Each point is reached from the start by the listed moves, each made once or not at all, plus a little noise. Is the number of moves made odd or even? Then give how often each move was made.
In the rows, zero is written as 128.

Moves:
(1): [173 142 113  97 170 140]
(2): [105 196 140 146 122 118]
(3): [131 144 198 141 121 134]
Start: [126 108 152 138 141  99]
Points:
[106 176 161 162 133  88] => odd (0, 1, 0)
[150 205 222 137 168 107] => odd (1, 1, 1)
[107 193 229 166 128  93] => even (0, 1, 1)

Moves:
(1): [197 144 158 146 139 120 141 151 116  92 149 130 136 135]
(2): [130 168 127 101 114 144 136 114 113 125 117 129 138 130]
(3): [100 124 203 127 119 133 120 143 127 118 110 118 131 119]
(4): [128 166 124 187 136 106 131 129 122 127 114 135 129 149]
(5): [107 142 146 134 174  98 108 121 129 127 164 124 150 133]
(6): [135 137 165 121 140 191  92 108 106 155 103 128 102 126]
(7): [122  99 122 112 162 121 213 145 130 141 122 131 118 113]
(8): [132 138 114 120 132 143 125 178 130 130 104 118 131 119]
(9): [131 129 123 136 145 119 136 142 190 116 122 104 133 153]
(10): [153 145 139 120 110 121 122 142 138 167 113 114 139 132]
(11): [126 140 123 136 113 150 136 132 131 140 165 126 128 128]
Start: [127 103 136 181 150  98 116  95 142  78 157  89 130 117]
Points:
[133 225 234 200 116 188  82 146 115 143  86  59 132 122] => odd (0, 1, 1, 1, 0, 1, 0, 1, 0, 1, 1)
[104 108 197 174 143 116 104 158 145  68 114  67 134  98] => even (0, 0, 1, 0, 0, 0, 0, 1, 0, 0, 0)
[100  91 148 172 229  60 180 108 144  89 187  87 143 107] => even (0, 0, 0, 0, 1, 0, 1, 0, 0, 0, 0)
[130 194 223 190 170 172 176 178 177 143  74  38 125 133] => odd (0, 1, 1, 1, 0, 1, 1, 1, 1, 1, 1)
[114 120 161 173 249 148 157 151 190 118 169  52 123 120] => even (0, 0, 0, 0, 1, 1, 1, 1, 1, 0, 1)
[100 130 226 232 197 149 177 124 181 108 123  64 104 136] => even (0, 0, 1, 1, 0, 1, 1, 0, 1, 0, 1)
[111 166 140 151 185  97  99 125 128  74 157  77 167 116] => odd (0, 1, 0, 0, 1, 0, 0, 1, 0, 0, 0)

Moves:
(1): [140 122 137 135 128 124 124 122 109 110 124 122 126 125 130 128 118 138
 125 129 130 116 120 126 125 126 134]
(2): [130 145  90 135 111 131 110 108 120 131 127 132 123 154 130 135 137 130
 119 136 127 132 117 119 134 133 132]
(3): [121 147 130 129 124 137 139 133 126 125 127 146 130 125 139 127 116 140
 129 122 136 135 124 131 128 130 118]
(4): [130 118 114 142 135 100 131 125 135 128 116 128 157 137 135 125 117 136
 118 132 117 111 131 127 125 107 124]
(5): [116 140 118 106 151 131 116 111 133 111 125 131 120 108 124 131 124 136
 144 142 130 111 141 117 133 122 106]
(6): [130 113 111 118 131 131 128 120 130 121 112 139 139 135 139 126 144 141
 122 113 118 128 115 133 106 133 124]
(7): [117 133 122 137 130 112 150 131 133 133 134 140 135 115 117 134 117 141
 121 122 156 136 136 116 136 123 130]
(8): [129 128 119 139 113 135 129 173 128 130 137 118 125 142 129 137 118 144
 127 153 131 127 131 110 102 150 125]
(9): [134 136 124 136 125 136 122 135 138 131 126 134 120 131 132 138 130 143
 138 114 117 127 135 126 131 130 129]
(10): [139 139 129 143 122 140 117 118 132 148 128 130 126 127 107 124 122 129
 134 127 130 116 114 133 106 132 114]
(11): [129 135 114 135 141 127 141 129 117 135 141 136 115 148 145 131 119 141
 126 132 148 117 144 137 119 128 107]
(12): [129 130 128 124 119 132 125 111 122 107 129 145 122 134 142 152 141 142
 143 136 122 129 147 128 109 137 136]
(13): [135 121 138 111 104 119 132 119 137 111 146 138 137 127 123 129 142 118
 152 117 140 115 136  95 115 140 102]
(14): [137 117 145 119 130 119 118 127 132 115 119 134 140 141 122 143 113 115
 125 132 127 132 132 119 139 125 128]
(15): [105 123 137 116 123 137 128 132 140 139 120 116 124 123 152 142 122 134
 138 131 138 124 114 142 133 133 119]
(16): [114 131 128 126 107 137 121 127 116 122 131 134 142 138 123 120 128 126
 123 124 132 120 128 118 124 126 132]
(17): [115 136 127 130 136 128 139 136 126 133 112 123 132 131 124 127 134 103
 144 126 126 132 120 132 105 141 129]
(18): [128 143 134 126 127 123 114 138 120 154 117 134 132 114 113 120 127 148
 132 133 115 119 124 132 132 136 123]
(19): [131 130 130 132 120 129 127 131 131 123 114 129 131 133 122 114 131 125
 140 134 139 135 131 132 140 121 123]
(20): [110 137 129 128 136 128 120 113 149 109 137 123 137 139 119 118 131 155
 115 128 139 148 119 140 114 138 136]
(21): [127 135 135 131 119 113 111 128 130 139 116 139 110 125 130 123 125 114
 108 131 129 133 143 138 131 141 115]
(22): [127 116 127 136 130 121 128 126 130 128 133 134 132 121 132 143 117 121
 130 123 131 133 122 132 128 140 117]
(23): [128 135 111 128  93 130 138 131 144 119 122 110 125 118 128 138 127 132
 116 118 123 124 149 133 140 140 128]
(24): [127 129 128 118 128 128 125 133 133 124 141 124 126 125 136 130 132 128
 126 131 141 108 125 135 131 130 132]
Start: [126 123 113 143 119 144 115 117 138 151 129 147 121 141 139 122 130 117
 135  96 123 129 131 101 116 135 110]
Points:
[ 83 148  90 132  92 162 124 104 128 115 131 152 113 124 193 156  81 163
 139  96 166  85 152 111 123 153  46] => even (1, 0, 1, 0, 1, 0, 0, 0, 0, 0, 1, 0, 0, 0, 1, 1, 0, 0, 0, 0, 0, 1, 1, 0)
[ 86 179  67 118  98 143  93  83 117 118  69 227 159 161 129 143 135 153
 167 107 145 128 139  74  91 153  81] => odd (0, 1, 1, 0, 1, 1, 1, 0, 0, 0, 0, 1, 0, 1, 0, 1, 1, 1, 1, 0, 0, 0, 0, 0)
[ 95 153 118 111 101 144  68  80 162 136 162 169 151 114  94 108 129 155
 168  95 158  76 115  80  74 174  49] => even (0, 0, 0, 0, 1, 0, 0, 0, 0, 1, 0, 0, 1, 0, 0, 1, 0, 1, 0, 1, 0, 1, 0, 1)
[ 87 156 107  93  80 120  95 100 135 122  97 213 139 117 124 120 165 128
 187 101 158  91 170  68  71 183  56] => odd (0, 0, 0, 0, 1, 1, 1, 0, 0, 0, 0, 1, 1, 0, 0, 1, 1, 1, 1, 0, 1, 0, 0, 1)
[157 157 134 174  79 142  58 175 155 198  91 171 108 160  99 126 102 137
 142 126 117 125 143  96  99 172  70] => odd (0, 0, 0, 0, 0, 0, 0, 1, 1, 1, 0, 0, 0, 1, 0, 0, 0, 1, 1, 0, 1, 0, 0, 0)
[113 172  82 121  64 117  94  82 146 127  81 221 160 158 140 146 119 144
 160  86 122  61 188  82  34 180   7] => even (0, 0, 1, 1, 1, 1, 0, 0, 0, 1, 1, 1, 1, 1, 0, 1, 1, 1, 0, 0, 1, 0, 1, 0)
[133 102 103 140  63 100 103  81 162 117  98 171 144 171 196 192 112 113
 150  88 153  56 145 124  36 195  27] => even (1, 0, 0, 1, 0, 1, 0, 0, 0, 1, 1, 1, 1, 1, 1, 0, 1, 0, 0, 0, 1, 1, 1, 1)
[ 97 179  49 139 111 123  85  89 127 144 131 193 121 179 177 117 106 141
 105 119 158  76 162  97 115 131  54] => even (0, 1, 1, 1, 1, 0, 0, 0, 0, 0, 1, 0, 0, 0, 0, 1, 0, 0, 0, 0, 1, 0, 0, 1)
[ 87 143 111 127 111 118 103  87 155  66 132 175 185 145 140 106 112 137
 172  98 177  85 120  74  79 148  57] => odd (1, 0, 1, 1, 1, 0, 0, 0, 0, 0, 0, 0, 1, 0, 0, 1, 1, 0, 1, 1, 0, 1, 0, 1)
[114 162 108 119  71 144  96 128 111  83 162 199  98 159 181 144 112 162
 158 137 179  65 190  56  52 188  41] => even (1, 0, 1, 0, 1, 0, 0, 1, 0, 0, 1, 1, 1, 0, 0, 1, 0, 0, 0, 0, 1, 0, 0, 1)
[118 129 116 166  98  95 114 145 166 123 109 190 206 159 104 126  88 176
 156  96 181 102  90  74  26 184  47] => odd (1, 0, 1, 1, 0, 1, 1, 1, 0, 1, 0, 0, 1, 1, 0, 0, 1, 1, 1, 1, 0, 1, 0, 1)
